Rows are points. Examples show where two turns around zero, p and q, send a point. Write where each new point lands after one turn and then the other. Backwards means that the second turn is done in reverse. Each puzzle has new turns, and all numbers are rounded.

Turn p:
[ 3.9 -3.6  4.5] => [ 4.2 -0.1 -5.6]
[-0.2  2.2  4.0] => [3.3 3.0 0.8]
[ 2.7  0.6 -4.2] => [-4.7  0.4 -1.7]
[-1.9  1.7 -1.5] => [-1.4  0.2  2.6]
[-4.4 -1.0 -2.7] => [-1.3 -3.5  3.7]
Turn q:
[-1.4  1.9  2.6] => [ 1.9  2.5 -1.6]
[-6.4  1.6  1.2] => [ 5.3 -0.6 -4.1]
[ 3.8 -3.3 -1.1] => [-4.8 -1.2  1.6]
[ 3.9 -0.2 -2.7] => [-2.4 -0.8  4.0]
Where do these land?
p, then q: [-0.1  2.3 -0.6] => [ 1.8  1.5 -0.6]
q, then p: [ 6.7 -1.1  0.3] => [4.1 0.7 5.3]
p, then q backwards: [-3.4  2.2  3.0] => [ 0.7  4.7 -1.7]
q, then p: [-3.1 -3.3 -2.8] => [-0.6 -4.8 -2.3]

Turn p:
[-0.5 -1.5 -3.3  4.5  2.1  0.9] => [-3.1 -0.1  4.4  2.4 -1.9 -0.4]
[-5.0  3.5  0.0 -0.9 -2.3  1.2] => [-1.7 -1.8 -5.2  1.2 -2.5  2.0]
[ 3.2 -0.2  0.3  2.1  1.6 -3.8] => [ 2.8  0.4  2.7  1.7  1.0 -3.6]
[-2.6  0.4  4.6 -0.8 -1.8  3.7] => [-3.0 -1.1 -4.2 -4.1 -0.3 -0.5]
[ 0.6 -2.9 -1.2 -1.0  4.3 -2.0] => [-0.5  3.3  2.5  2.2  3.4 -0.2]
[ 5.3 -6.0 -4.7  1.0  0.1 -4.9] => [ 3.7 -1.1  8.4  2.4  4.5  0.8]
[-1.5  4.3  4.7 -4.2 -5.3  0.4] => [ 2.9 -2.4 -7.9 -3.5 -0.6  0.7]
[ 0.4  2.4 -0.5 -0.9  1.3  4.5] => [-1.1  2.9 -0.7 -2.2 -3.4  1.5]
Turn q:
[-0.3 -3.3 -1.0 -0.1 -2.4  1.0] => [ 1.3 -0.9 -1.8 -3.4  0.8  0.8]
[ 0.2 -2.2 -0.7 -1.0 -1.8  1.2] => [ 0.8 -0.9 -0.9 -2.9 -0.4  0.6]
[ 2.2 -0.5  2.5  0.8  1.1 -1.3] => [-1.3 -0.1  1.0  0.1  1.2 -3.3]
[ 1.9  9.0 -0.5  1.9  5.1  6.3] => [-3.3 -1.9 -2.0  8.9 -7.5 -0.9]
[-2.9 -0.8 -1.3  3.0  2.9 -3.4] => [-1.4  1.7 -0.6  2.5  4.9  2.1]
[-2.7 -3.6  1.4 -0.1 -2.8  6.3] => [ 0.9  1.6 -6.1 -4.6 -2.9  0.1]
[-0.5  2.0  2.4  1.9 -3.7 -2.9] => [ 4.6  1.9  1.1  1.4  1.5 -2.4]
[ 2.2  0.4 -1.5  1.0 -3.4 -4.8] => [ 4.0 -2.2  3.1  0.3  3.4 -0.5]
[ 0.1 -0.9 -1.3 -7.4  5.1 -2.4] => [-5.7  0.8  6.1 -2.2 -1.0  3.6]
Where do these land?
q, then p backwards: [-0.9  2.9  2.7  6.6 -0.2 -0.6] => [-1.8  2.4  1.6 -0.5  3.1 -6.2]
p, then q: [-0.6  4.0  0.5  1.9 -0.4 -7.0] => [ 1.1 -4.8 -0.3  1.6  6.2 -2.0]
q, then p backwards: [ 3.8 -2.7 -3.4 -4.8  3.7 -2.3] => [-0.5 -6.4 -1.8  2.9 -2.7  4.0]
q, then p backwards: [-0.9 -1.1 -3.0 -0.8 -1.8  5.3] => [-1.3  3.6  0.0 -1.7 -4.2  2.8]
p, then q backwards: [ 0.7  1.5  4.5  3.0 -3.8  1.7] => [ 4.7 -2.7  1.0 -0.5 -2.1  3.8]
p, then q: [ 0.4  0.1  0.2 -4.8  3.3  0.3] => [-1.0 -1.2  0.8  4.3 -3.5  1.0]
q, then p: [-2.5 -4.7 -1.5 -1.2 -0.7  2.5] => [ 0.0  2.5 -0.9 -0.7 -0.5  5.6]

Turn p:
[ 1.8 -2.3 -2.3 -0.3  1.9 -0.2 -1.5  1.6 -1.9 -1.6  3.5] => [-1.6  2.6  0.8 -1.7  0.6  2.2  0.2 -3.4  1.4 -0.7  2.9]
[-3.5 -2.8  2.1 -0.2 -0.1 -0.4  3.0  1.7  2.7  2.4 -1.5] => [ 1.2 -1.9 -0.1  4.6 -4.1 -1.4  1.0 -0.8 -2.3 -0.8 -0.3]
[-2.1 -4.3  3.3  5.3 -3.3 -2.7 -0.9  1.5 -5.9  2.0  0.5] => [-5.1 -1.0  0.2  0.5  0.7 -5.0  5.4 -3.9 -3.4  3.6  1.0]
[12.2  1.7  1.4 -2.8 -2.3  2.2 -6.3  3.1 -4.1 -0.6 -6.9] => [ 2.0  6.0  0.1 -1.6 11.8  2.7 -4.1  2.3 -7.6  4.0  1.3]
[-1.0 -0.7  0.5 -2.7  1.7 -2.3 -0.5  0.6  0.9  2.3  0.9] => [-1.9  1.0 -1.0  2.4 -2.0 -0.3 -2.8 -0.7  0.0 -1.0  0.4]
[-2.0 -3.1  1.3 -3.3  1.5  0.2  3.4  3.5  0.5 -2.2 -1.5] => [ 3.7 -1.3  0.6  2.1 -3.6  1.1 -1.7 -3.6 -1.9  1.3  2.0]
[-4.0  1.2  0.3 -1.6  2.3 -1.1 -0.6 -0.3 -0.2 -4.7  0.9] => [ 0.3 -3.2 -1.1 -0.6 -1.8  1.9 -2.0 -2.0  4.0  2.6  0.4]
[ 1.2  4.9 -1.3  1.2  2.6  2.7 -4.1 -3.7 -0.3  2.2 -5.7] => [-1.5 -0.6 -4.1 -2.6  2.6  3.9 -0.8  6.7 -2.2  0.5 -3.5]
[-2.3 -1.5  4.1 -1.6  1.7  4.7  2.1  0.8  2.1  1.5  3.1] => [ 2.2  0.0 -0.6  3.0 -4.5 -0.6  1.5  2.6  0.9 -0.1  5.3]
[ 4.7  6.0 -4.5 -1.7 -0.3  0.2  3.1  3.6 -0.5  0.1  1.9] => [ 5.0  4.2 -2.6 -4.2  2.7 -1.5 -2.5 -1.4  1.4 -4.5 -0.6]
[-3.6  9.5  0.8 -2.6 -1.4 -2.2  0.2 -3.2  2.5  0.5  3.3] => [ 0.5 -2.4 -3.7 -0.5 -0.3 -4.7 -4.6  4.1  7.5 -1.3 -2.5]
[ 0.5 -1.8 -1.5  2.9 -2.9 -0.7  3.3 -8.9 -0.2  0.5  0.4] => [-2.5 -0.8  6.7 -3.6 -2.5 -2.3  2.5  3.6  0.6 -0.5 -4.2]
[-1.5 -3.1 -5.0  1.2 -2.8  3.5 -0.3  1.6  2.1  1.2  2.6] => [-0.1 -2.3  2.1  0.1  0.8  1.0  3.4 -1.1  0.0 -6.5  2.8]
[-0.4 -3.6  0.7  6.2  1.6 -3.8 -0.9 -1.8  2.1 -3.7 -1.5] => [-2.2 -0.3  2.7  2.1 -0.4  3.1  4.6 -2.6  1.6  3.4 -5.0]
Turn q:
[ 1.2 -2.5  1.4 -1.1 -1.0  2.7  0.3  4.5 -0.7  0.2  6.8] => [-1.8  4.1 -0.3 -4.1  2.9  0.4  3.4 -2.7 -2.0 -2.3  3.5]
[-0.3  4.9 -1.7  0.1 -5.3  1.0  1.2 -3.7  4.3 -0.5 -1.7] => [-0.8 -1.6  2.6 -2.9 -3.9 -0.6  0.5  5.8  2.9  3.9 -1.0]
[-1.4  2.3  6.1  0.5 -0.1  0.2 -2.4 -0.5  1.0 -2.1  1.5] => [-1.4 -1.2 -2.9  0.1 -1.8 -5.4  2.6  1.3 -0.6 -1.8  1.7]
[-0.1 -6.8 -0.2 -3.6 -1.5 -1.6  3.9  3.1  2.2  1.7  2.7] => [ 2.1  3.9  0.5 -1.8  3.1  2.1 -1.8 -3.1  0.7  2.2  7.0]
[ 3.2  4.4  0.9  3.1 -0.1 -1.2  2.4  5.5  3.6 -1.2  1.8] => [-2.9 -2.4 -2.4 -1.3  0.6  1.8  7.1 -1.3  1.2  4.0  0.7]
[-3.1 -3.2 -4.8  3.6  3.7 -2.3 -5.1 -2.6 -1.9  5.0  1.4] => [ 5.6  0.2 -1.6  2.1  2.0  3.9 -2.9  2.7 -7.1 -2.4 -2.9]
[-0.6 -0.6  1.3  3.2 -0.7  5.8  0.5 -5.1 -0.7  0.9 -5.9] => [ 1.5  3.8  2.5  4.1 -1.0 -3.6 -0.6  3.9  3.4 -0.2 -5.4]
[-4.8  6.7  1.7 -2.1  4.1 -1.4 -2.8  2.1 -2.6 -1.5 -1.3] => [-2.5 -5.2 -3.9  2.4 -5.0  1.2  0.6 -0.1  0.4 -6.0  0.0]
[ 2.1 -4.4 -1.3 -3.8  1.6  0.4  1.8 -5.0 -0.5  2.8  0.7] => [ 1.6  4.9  0.8 -0.9 -0.9 -0.3 -6.2 -2.2 -1.7  2.1 -0.7]
[ 1.0  3.2  4.3  1.6 -2.6  0.3 -3.0  2.2 -3.7  2.2 -4.3] => [-5.9 -1.4 -1.7  4.0  2.9 -1.8  0.2  3.7  1.7 -2.1 -1.4]
[-1.5  1.3 -1.5  2.4  1.2 -1.6  1.5 -2.8 -2.9 -3.5  0.7] => [ 1.0 -2.7  3.8  2.0 -2.7 -0.6  1.0 -1.4 -2.8 -0.5 -1.4]
[ 4.5 -5.3 -6.3 -3.8  0.9 -2.2  1.6  2.4  1.9 -4.0 -2.4] => [ 3.5 -2.4  2.3 -3.6  3.9  2.8 -3.7 -6.7  3.8  3.0 -0.5]
Where do these land?
p, then q: [-0.2  5.2  3.4 -1.9  3.1 -3.1 -0.8 -0.9 -2.2 -2.8 -2.9] => [ 0.6  0.5 -3.7 -1.1  2.5  4.4 -4.1  4.1  0.7 -0.2 -3.0]
p, then q backwards: [ 4.4  0.9 -1.3  2.5  1.7 -0.5  3.6  3.8 -0.3  0.9 -1.0] => [ 0.5 -3.3 -0.4  1.6  4.3  3.9 -0.3 -0.5  1.0  1.0  3.3]
q, then p: [-6.1 -5.6 -4.2  0.5 -0.3  3.6  2.2 -0.5  3.8 -3.2 -0.7] => [ 5.3  7.4  3.0  2.0  3.5 -0.8 -1.0  3.4  2.1  1.8  0.6]
p, then q: [ 4.9 -3.5 -0.2  3.3  0.5  0.1  0.6 -4.6  2.3  2.3 -1.5] => [-4.7 -0.2 -0.2  4.7 -1.7 -0.6  3.4  0.2  4.3 -1.8  1.3]
q, then p backwards: [ 1.1  0.0 -1.4  1.3  4.8  2.5 -0.5 -2.8  0.8  4.5  2.1] => [ 3.2  1.3  0.1  1.2  4.7 -1.5  2.5  1.3  0.2  2.2 -4.0]
p, then q: [-1.2 -7.2 -2.5  3.2 -2.8 -1.9  3.2 -1.1  1.2 -4.2  6.7] => [ 0.5  2.5  0.7  1.3 -4.9 -8.2  1.0  1.1  0.3  5.2  5.3]
q, then p: [ 2.0  2.6  0.2 -1.9 -1.2  1.0  3.8 -3.4 -0.3  3.7 -0.3] => [-0.9 -3.7 -3.9  1.7  2.2 -3.4  0.0  2.2 -0.7 -1.5  0.3]
p, then q: [ 1.2 -0.8  3.2  2.6  0.0  4.1 -0.5  0.0 -1.5  0.7 -0.9] => [-2.9  2.5  0.5  1.1 -0.1  3.8  1.5 -2.0 -1.2  0.5  1.4]
q, then p: [ -3.0 -10.2  -1.4  -2.3  -2.8   0.8   1.7   0.0   3.3  -1.1   1.4] => [-0.1  8.9 -0.7  0.7  2.0  0.0 -3.3  3.4  5.7  1.2  2.1]
q, then p: [-2.0  5.8  4.0 -6.7  1.4  0.8 -3.6  3.2 -2.9 -1.5  0.3] => [-0.2 -8.1  4.7 -0.3  0.2  2.1 -0.9 -4.3  4.7 -1.4  0.6]
p, then q backwards: [-0.6 -2.8 -3.1  3.1 -5.2  1.3  0.4 -0.3  5.1 -3.7  2.8] => [-2.8 -1.2 -2.4  3.4 -1.9  2.1  1.1  3.9 -2.5 -6.3 -2.6]
q, then p backwards: [ 2.9  5.5 -0.2 -2.3  0.9 -3.4 -4.9  3.6 -1.3 -0.4 -1.7] => [-6.5  2.4 -3.7  0.6  0.2 -1.5 -5.0 -0.9 -1.5  1.0 -2.2]
p, then q: [-2.2  5.6  3.8  0.7  0.3 -4.0 -2.0  3.0 -0.7  3.4 -1.6] => [ 3.9 -4.0  0.6  1.6  1.5  6.2 -1.8  1.8 -1.8  1.1 -2.9]
q, then p: [-1.2  4.4 -0.4 -2.1 -0.5 -1.3 -3.2  0.1 -7.3  1.4 -2.5] => [-1.1 -6.8 -0.1  1.1  1.3  3.5  3.3 -3.1  0.1  3.5  1.8]
